Each row is a point. The last column is the point's height on a tilted bowl or saddle (a function of degree 2), plus a little noise. Count its main directions that bend up, bend down and stay straight.

Points, 11 rows:
[[0.47, 0.58, 0.27],
[-0.13, -0.11, 0.12],
[-0.34, 0.14, 0.26],
[-0.49, -0.01, 0.43],
[0.00, -0.05, 0.04],
[0.21, 0.66, 0.29],
[0.93, -0.48, 0.69],
[-0.15, -0.30, 0.21],
[-0.29, -0.48, 0.47],
[-0.69, 0.46, 0.84],
[0.03, -0.35, 0.16]]
Directions: 2 up, 0 down, 0 straight

Points:
[[-0.22, 0.49, 0.25, -0.25],
[-0.13, 0.33, 0.68, -0.35],
[-0.25, -0.09, 0.01, -0.11],
[0.88, 0.32, 0.03, -0.71],
[-0.38, 0.42, 0.94, -0.64],
[-0.44, 0.08, -0.09, -0.14],
[0.62, -0.48, -0.32, -0.63],
[0.10, 0.43, -0.22, -0.25],
[-0.51, 0.43, 0.17, -0.26],
[0.62, 0.31, -0.12, -0.48],
[-0.03, -0.86, -0.21, -0.56],
[-0.29, -0.04, 0.15, -0.12],
[0.31, 0.03, -0.66, -0.46],
[0.33, 0.46, -0.16, -0.34],
[-0.74, 0.04, -0.57, -0.46],
[-0.50, -0.36, -0.12, -0.26],
[0.33, -0.09, -0.57, -0.42],
[-0.59, 0.12, 0.47, -0.30]]
Directions: 0 up, 3 down, 0 straight

Points, 49 rows:
[[-0.70, -0.04, -0.08, -0.90, 0.20, -0.39, 0.34],
[-0.07, 0.14, -0.18, -0.35, 0.04, 0.54, 0.30],
[-0.56, 0.34, 0.04, -0.40, -0.17, -0.97, 0.80],
[-0.59, -0.10, 0.71, -0.56, 0.26, 0.19, 0.63],
[-0.29, -0.13, 0.27, -0.26, 0.26, 0.56, 0.28],
[-0.19, 0.39, 0.57, 0.32, -0.07, 0.54, 0.17],
[-0.49, 0.32, 0.16, -0.32, -0.41, 0.34, 0.35],
[-0.32, 0.29, 0.07, 0.15, 0.37, 0.53, 0.51],
[-0.69, -0.07, -0.14, 0.12, -0.52, -0.08, 0.24],
[-0.43, 0.11, 0.35, -0.67, 0.48, 0.87, 1.05],
[0.16, -0.55, 0.49, 0.37, 0.03, -0.24, 0.02],
[0.12, 0.63, 0.03, 0.35, -0.38, -0.77, 0.76],
[0.16, -0.09, -0.13, -0.56, 0.37, -0.75, -0.52],
[0.13, 0.04, -0.57, -0.91, -0.54, 0.50, 0.55],
[-0.61, -0.71, 0.89, -0.30, -0.68, 0.40, 0.32],
[-0.12, 0.33, 0.52, 0.19, 0.47, 0.71, 0.69],
[-0.16, 0.46, 0.00, -0.37, -0.14, -0.32, 0.42],
[-0.08, 0.28, -0.74, -0.50, 0.38, -0.04, 0.19],
[0.22, -0.08, -0.51, -0.29, -0.01, -0.29, -0.22],
[-0.23, -0.72, -0.27, -0.38, 0.21, -0.02, -0.41],
[-0.25, 0.20, -0.16, -1.02, 0.44, -0.23, 0.08],
[0.60, -0.06, -0.24, -0.63, 0.36, 1.12, 0.71],
[0.10, 0.09, 0.66, -0.08, -0.56, 0.13, 0.05],
[0.06, -0.16, 0.30, 0.66, 0.47, -0.19, 0.21],
[-0.40, -0.13, -0.21, -0.65, 0.06, -0.15, 0.01],
[0.41, -0.40, -0.45, 0.38, 0.59, 0.23, -0.02],
[-0.25, 0.63, 0.00, -0.26, -0.25, -0.42, 0.63],
[0.00, -0.16, -0.46, -0.61, 0.29, 0.54, 0.08],
[0.26, -0.18, 0.25, -0.50, 0.11, -0.25, -0.23],
[0.49, -0.66, -0.31, 0.74, 0.52, -0.78, 0.03],
[0.36, 0.12, -0.74, 0.10, -0.39, 0.03, 0.46],
[0.73, -0.15, -0.20, 0.35, 0.28, 0.84, 0.59],
[0.03, 0.07, 0.44, 0.18, -0.14, -0.29, 0.10],
[0.25, -0.12, -0.26, 0.20, -0.39, 0.32, 0.08],
[-0.11, -0.13, 0.09, 0.02, 0.09, 0.24, -0.04],
[-0.21, 0.50, -0.08, 0.44, 0.32, 0.78, 0.75],
[-0.55, -0.26, -0.33, 0.37, 0.09, -0.11, 0.24],
[0.49, -0.09, -0.05, 0.49, 0.04, -0.63, 0.21],
[-0.18, -0.33, -0.71, 0.15, -0.21, -0.11, 0.19],
[0.04, -0.43, -0.01, -0.58, -0.59, -0.09, -0.07],
[-0.64, -1.10, -0.27, -0.31, -0.18, -0.14, 0.14],
[0.29, -0.77, 0.25, 0.10, 0.36, -0.17, -0.31],
[0.50, 0.62, 0.08, -0.58, -0.27, -0.31, 0.72],
[-0.45, -0.42, 0.62, -0.03, 0.31, -0.41, 0.25],
[-0.15, 0.08, -0.38, 0.05, -0.30, 0.46, 0.26],
[0.00, -0.58, -0.87, 0.00, -0.46, 0.27, 0.35],
[-0.26, -1.15, -0.21, 0.33, -0.27, 0.05, 0.24],
[-0.35, 0.36, -0.05, 0.26, 0.43, -0.29, 0.38],
[0.29, -0.70, 0.35, 0.19, 0.16, 0.72, 0.17]]
Directions: 5 up, 1 down, 0 straight

Points (77 x 9):
[[0.61, 0.23, -0.10, -0.42, 0.66, -0.34, 0.52, -0.14, -0.14],
[-0.45, 0.21, 0.11, 0.01, -0.40, 0.42, -0.31, -0.46, -0.25],
[-0.17, 0.20, 0.03, -0.21, -0.13, -0.53, 0.84, 0.07, -0.02],
[-0.15, -0.33, -0.06, 0.49, 0.32, 0.18, 0.18, -0.55, -0.40],
[-0.72, -0.18, 0.25, 0.82, 0.38, 0.98, 0.46, 0.33, -1.16],
[0.60, -0.04, -0.51, -0.48, -0.33, 0.40, 0.94, 1.25, -0.91],
[0.38, 0.03, -0.29, 0.63, 0.87, -0.01, -0.55, 0.38, -0.66],
[0.69, -0.15, -0.06, -0.31, 0.24, 0.10, -0.49, -0.44, -0.14],
[-0.37, -0.44, 0.08, -0.36, 0.21, -0.38, -0.10, 0.10, 0.04],
[-0.51, -0.56, -0.59, -0.27, -0.26, -0.25, 0.26, 0.61, -0.26],
[0.10, -0.26, -0.15, -0.33, -0.09, 0.45, -0.82, -0.46, -0.28],
[-0.13, 0.34, -0.22, 0.24, 0.01, -0.38, 0.07, 0.17, -0.04],
[-0.06, -0.32, 0.64, 0.11, 0.50, 0.21, 0.30, -0.36, -0.35],
[0.19, -0.22, 0.01, 0.29, -0.72, -0.05, -0.33, 0.11, -0.14],
[0.27, -0.29, -0.16, -0.65, 0.29, -0.59, 0.07, 0.57, -0.05],
[-0.23, 0.19, -0.88, 0.24, -0.46, 0.14, 0.17, 0.12, -0.39],
[-0.15, -0.41, 0.42, -0.18, -0.03, 0.13, 0.48, -0.63, -0.18],
[0.91, -0.36, 0.62, -0.68, 0.80, 0.50, -0.29, 0.03, -0.65],
[-0.15, -0.25, 0.47, 0.18, -0.15, 0.08, 0.80, -0.14, -0.26],
[0.05, 0.11, -0.35, -0.11, -0.69, 0.60, 0.22, 0.13, -0.34],
[-0.22, -0.47, 0.00, 0.53, 0.21, 0.20, 0.17, -0.05, -0.36],
[0.21, -0.25, -0.29, 0.44, -0.40, 0.53, -0.49, -0.76, -0.59],
[-0.71, -0.16, 0.27, 1.03, 0.02, 0.19, -0.44, 0.21, -0.68],
[0.54, 0.54, -0.49, 0.46, 0.21, -0.64, 0.08, 0.06, -0.34],
[0.19, 0.14, -0.45, -0.32, 0.28, 0.58, 0.58, -0.30, -0.34],
[0.24, -0.12, 0.07, -0.44, -0.38, -0.28, -0.25, -0.80, 0.04],
[-0.41, -0.42, -0.38, -0.39, -0.32, -0.16, 0.36, -0.19, -0.04],
[0.04, -0.36, 0.26, 0.40, -0.07, -0.71, 0.38, 0.65, -0.31],
[0.62, -0.38, 0.11, 0.21, 0.05, -0.16, -0.27, -0.89, -0.31],
[0.01, -0.12, -0.61, 0.44, -0.05, 0.84, 0.16, 0.33, -0.69],
[0.87, -0.36, 0.21, -0.15, 0.17, 0.73, -0.19, 0.33, -0.55],
[-0.07, 0.43, -0.06, 0.37, 1.00, -0.48, 0.13, 0.87, -0.75],
[-0.13, -0.42, -0.37, -0.06, -0.02, 0.14, -0.64, -0.40, -0.21],
[-0.33, 0.02, -0.16, 0.38, 0.60, -0.53, -0.22, -0.45, -0.27],
[0.43, -0.09, -0.92, -0.21, -0.48, 0.14, -0.01, 0.36, -0.30],
[-0.20, 0.57, -0.04, 0.30, -0.06, 0.85, 0.29, -0.06, -0.63],
[-0.12, 0.06, 0.19, 0.45, -0.49, -0.04, 0.88, -0.16, -0.32],
[-0.34, 0.26, 0.09, -0.54, 0.46, 0.30, 0.47, 0.27, -0.22],
[-0.78, 0.05, -0.41, 0.00, -1.28, -0.68, 0.07, -0.58, -0.43],
[-0.02, 0.14, -0.12, -0.06, 0.20, -0.08, 0.25, -0.75, -0.09],
[-0.28, 0.25, -0.18, -0.24, 0.55, -0.02, 0.28, -0.45, -0.13],
[0.03, 0.03, -0.53, -0.21, -0.05, 0.26, -0.28, -1.11, -0.40],
[0.55, -0.10, -0.35, -0.04, 0.13, 0.37, 0.05, 0.13, -0.22],
[0.39, 0.17, 0.09, -0.04, 0.19, 0.07, -0.77, -0.89, -0.29],
[0.81, -0.06, 0.45, 0.11, 0.36, -0.09, 0.06, 0.39, -0.37],
[0.46, -0.26, -0.76, 0.44, 0.42, -0.35, -0.28, -0.09, -0.39],
[0.57, -0.25, -0.24, -0.17, -0.37, -0.35, 0.43, -0.80, -0.11],
[-0.36, 0.97, 0.15, -0.24, -0.85, -0.66, -0.49, -0.15, -0.11],
[0.28, -0.02, 0.00, -0.22, 0.49, -0.31, 0.55, -0.22, -0.05],
[0.36, -0.20, -0.29, -0.15, -0.19, 0.49, 0.26, 0.21, -0.22],
[-0.01, 0.15, -0.51, 0.93, 0.33, 0.83, -0.23, -1.05, -1.31],
[-0.36, 0.52, 0.41, -0.23, 0.29, -0.08, 0.19, -0.43, -0.08],
[0.29, 1.12, -0.45, 0.20, -0.45, -0.47, 0.19, -0.29, -0.33],
[-0.47, -0.56, 0.25, 0.04, 0.55, -0.31, 0.66, -0.09, -0.31],
[-0.04, -0.70, -1.10, -0.56, 0.07, -0.33, 0.35, 0.39, -0.35],
[-0.38, 0.47, 0.37, -0.26, 0.45, -0.21, -0.06, -0.44, -0.06],
[-0.63, -0.38, 0.33, 0.42, 0.19, -0.51, 0.26, -0.27, -0.27],
[0.09, -0.12, -0.37, -0.66, 0.75, -0.11, -0.70, 0.25, -0.19],
[-0.38, -0.47, -0.17, 0.12, 0.20, -0.24, 0.32, -0.24, -0.14],
[-0.87, 0.30, 0.14, 0.18, -0.40, 0.18, -0.01, 0.36, -0.31],
[0.06, 0.52, -0.14, 0.91, 0.85, -0.12, 0.22, 0.00, -0.79],
[-0.02, -0.11, 0.02, 0.40, 0.48, -0.21, 0.34, 0.35, -0.28],
[-0.35, -0.24, -0.48, -0.79, -0.02, 0.35, 0.26, 0.66, -0.30],
[0.28, 0.09, -0.29, -0.24, -0.19, 0.86, -0.32, -0.28, -0.41],
[-0.08, 0.46, 0.14, 0.06, -0.23, 0.59, -0.92, 0.38, -0.43],
[0.20, 0.03, 0.32, 0.17, -0.63, -0.14, 0.07, 0.53, -0.15],
[-0.03, -0.32, -0.17, -0.55, 0.07, 0.50, 0.06, 0.42, -0.19],
[-0.09, -0.21, -0.15, -0.44, -0.43, 0.03, 0.41, 0.07, 0.02],
[-0.11, -0.22, -0.38, 0.67, -0.03, -0.29, -0.57, 0.15, -0.31],
[0.86, 0.48, 0.21, 0.52, 0.45, 0.24, 0.36, -0.12, -0.67],
[-0.06, -0.70, -0.41, 0.17, -0.01, 0.25, -0.26, 0.03, -0.30],
[-0.55, 0.42, -0.03, -0.35, -0.13, 0.23, -0.29, -0.41, -0.13],
[0.14, -0.51, 0.53, 0.50, 0.13, -0.29, 0.42, 0.46, -0.41],
[0.66, 0.02, 0.40, -0.21, 0.29, -0.14, -0.22, -0.08, -0.08],
[0.75, -0.41, -0.35, 0.47, 0.41, 0.20, 0.02, -0.50, -0.54],
[-0.05, -0.36, 0.30, -0.13, -0.56, 0.37, 0.92, 0.45, -0.43],
[-0.22, -0.37, 0.71, 0.35, 0.20, -0.06, -0.88, 0.27, -0.40]]
Directions: 0 up, 8 down, 0 straight

Points (65 x 9):
[[0.08, 0.31, 0.41, -0.54, -0.85, 0.13, 0.58, 0.40, -0.43],
[-0.12, -0.31, -0.10, -0.17, 0.77, 0.24, -0.82, -0.10, -0.34],
[0.06, -0.25, 0.07, 0.27, 0.03, -0.28, 0.45, -0.31, -0.22],
[-0.08, 0.17, 0.04, -0.07, -0.20, -0.02, 0.30, 0.56, -0.22],
[0.26, -0.13, -0.05, 0.60, -0.11, -0.41, 0.06, -0.48, -0.16],
[0.01, 0.49, -0.40, -0.51, -0.43, 0.22, -0.15, -0.74, -0.04],
[0.26, -0.37, -0.98, 0.12, -0.18, 0.79, 0.92, -0.36, -0.17],
[0.56, 0.99, -0.54, 0.25, 0.00, 0.71, -0.29, 0.21, 0.05],
[0.15, -0.55, -1.13, 0.18, 0.54, -0.30, 0.74, -0.05, -0.45],
[-0.53, -0.77, -0.05, -0.39, -0.45, -0.05, -0.32, -0.06, -0.41],
[0.47, 0.17, 0.08, 0.16, -0.45, 0.59, 0.33, 0.06, -0.09],
[-0.17, 0.40, 0.84, 0.12, 0.17, 0.05, 0.61, 0.51, -0.65],
[0.55, 0.26, -0.05, 0.09, -0.32, -0.02, 0.17, 0.43, -0.10],
[-0.13, 0.28, 0.28, -0.52, 0.27, -0.69, -0.28, -0.45, -0.59],
[0.19, 0.01, 0.81, -0.22, -0.36, -0.70, 0.14, -0.49, -0.73],
[-0.39, -0.14, 0.06, -0.56, 0.14, 0.88, 0.20, 0.71, -0.37],
[-0.08, -0.07, 0.39, -0.40, -0.21, 0.00, -0.24, -0.51, -0.30],
[-0.62, 0.04, 0.08, -0.42, -0.48, 0.48, 0.42, -0.11, -0.29],
[-0.40, 0.48, 0.12, 0.45, 0.35, 1.09, -0.30, 0.44, -0.47],
[-0.51, 0.55, 0.06, -0.23, -0.30, -0.82, 0.68, 0.10, -0.61],
[-0.42, 0.25, 0.48, -0.58, -0.04, -0.54, 0.94, -0.27, -0.63],
[0.63, -0.03, -0.31, -0.27, 0.40, 0.54, 0.25, -0.31, 0.00],
[0.10, -0.01, -0.28, 0.05, -0.32, -0.60, -0.48, 0.03, -0.23],
[0.36, -0.47, -0.26, -0.24, -0.05, -0.65, 0.40, 0.26, -0.30],
[-0.09, 0.40, 0.49, 0.49, 0.22, -0.20, 0.08, -0.04, -0.38],
[1.14, 0.04, -0.41, -0.37, -0.48, 0.28, -0.04, -0.05, -0.01],
[0.16, 0.54, 0.11, -0.31, 0.29, -0.22, 0.55, 0.10, -0.27],
[-0.07, -0.30, -0.46, 0.31, 0.17, 0.41, -0.96, -0.43, 0.02],
[0.81, -0.10, -0.33, 0.12, -0.33, -0.55, 0.52, 0.32, -0.23],
[0.06, 0.09, 0.48, 0.02, 0.27, 0.05, 0.27, -0.04, -0.29],
[0.76, -0.56, 0.33, -0.87, 0.03, -0.25, 0.19, 0.28, -0.36],
[0.26, 0.13, -0.64, -0.19, -0.17, -0.19, 0.29, 0.66, -0.13],
[0.31, 0.15, -0.01, 0.44, 0.36, 0.32, 0.84, 0.54, -0.35],
[-0.28, 0.56, -0.25, 0.24, -0.25, 0.23, 0.51, 0.02, -0.14],
[-0.75, -0.59, 0.13, 0.43, 0.21, 0.08, -0.51, -0.36, -0.57],
[0.45, 0.59, 0.57, -0.67, -0.47, 0.43, -0.41, -0.16, -0.51],
[0.24, 0.06, 0.26, -0.73, 0.65, -0.16, -0.20, 0.08, -0.41],
[-0.17, -0.58, -0.15, -0.08, -0.37, 0.33, 0.14, -0.27, -0.08],
[0.37, -0.66, 0.40, -0.14, -0.07, 0.02, -0.50, -0.08, -0.37],
[-0.16, 0.36, 0.54, 0.76, -0.30, 0.40, 0.01, -0.21, -0.36],
[0.06, 0.00, 0.64, 0.80, 0.26, 1.24, 0.08, 0.93, -0.92],
[0.38, 0.13, -0.03, 0.00, -0.39, -0.70, -0.49, -0.08, -0.32],
[0.32, -0.47, -0.78, -0.31, -0.18, -0.24, -0.37, -0.28, -0.03],
[-0.16, -0.11, 0.05, -0.13, 0.68, -0.46, -0.83, -0.14, -0.58],
[0.04, 0.75, 0.44, -0.74, -0.42, 0.36, -0.54, 0.03, -0.53],
[0.61, -0.57, -0.09, -0.01, -0.07, -0.47, -0.76, 0.09, -0.42],
[0.14, -0.09, -0.01, -0.11, 0.00, 0.31, -0.53, 0.57, -0.17],
[0.69, -0.61, 0.23, 0.57, 0.02, -0.43, 0.45, 0.34, -0.52],
[-0.33, -0.14, -0.10, 0.61, 0.33, 0.67, 0.50, 0.01, -0.34],
[-0.44, 0.21, -0.45, 0.04, 0.66, 0.20, 0.00, 0.08, -0.25],
[-0.16, 0.19, 0.18, 0.55, -0.27, 1.12, 0.37, 0.49, -0.48],
[0.10, -0.07, -0.25, -0.48, 0.46, -0.10, 0.19, 0.27, -0.17],
[0.24, 0.10, 0.34, -0.13, 0.12, -0.33, 0.07, 0.09, -0.27],
[0.87, -0.52, -0.18, 0.43, -0.15, 0.16, -0.48, 0.02, -0.11],
[0.34, -0.49, -0.04, 0.24, 0.01, -0.23, 1.12, 0.42, -0.40],
[-0.01, -0.07, -0.50, 0.30, -0.02, -0.49, -0.59, 0.45, -0.28],
[-0.12, -0.09, -0.34, 0.32, 0.19, -0.21, -0.61, 0.43, -0.24],
[0.05, 0.24, 0.08, 0.39, 0.23, 0.39, 0.03, 0.14, -0.10],
[0.16, 0.29, -0.20, 0.78, -0.14, -0.17, -0.41, 0.97, -0.41],
[-0.39, 0.39, 0.33, 0.21, 0.25, 0.22, 0.17, 0.26, -0.37],
[0.03, 0.04, -0.38, 0.28, -0.24, -0.18, 0.30, 0.05, -0.03],
[0.11, -0.17, 0.03, 0.86, -0.80, 0.16, -0.11, 0.05, -0.25],
[-0.78, -0.90, 0.80, -0.16, -0.28, -1.28, -0.13, 0.13, -1.64],
[0.26, -0.32, -0.40, -0.08, 0.35, 0.37, -0.18, 0.78, -0.17],
[0.06, 0.53, -0.24, 0.02, -0.37, -0.12, -0.45, 0.17, -0.07]]
Directions: 0 up, 7 down, 1 straight
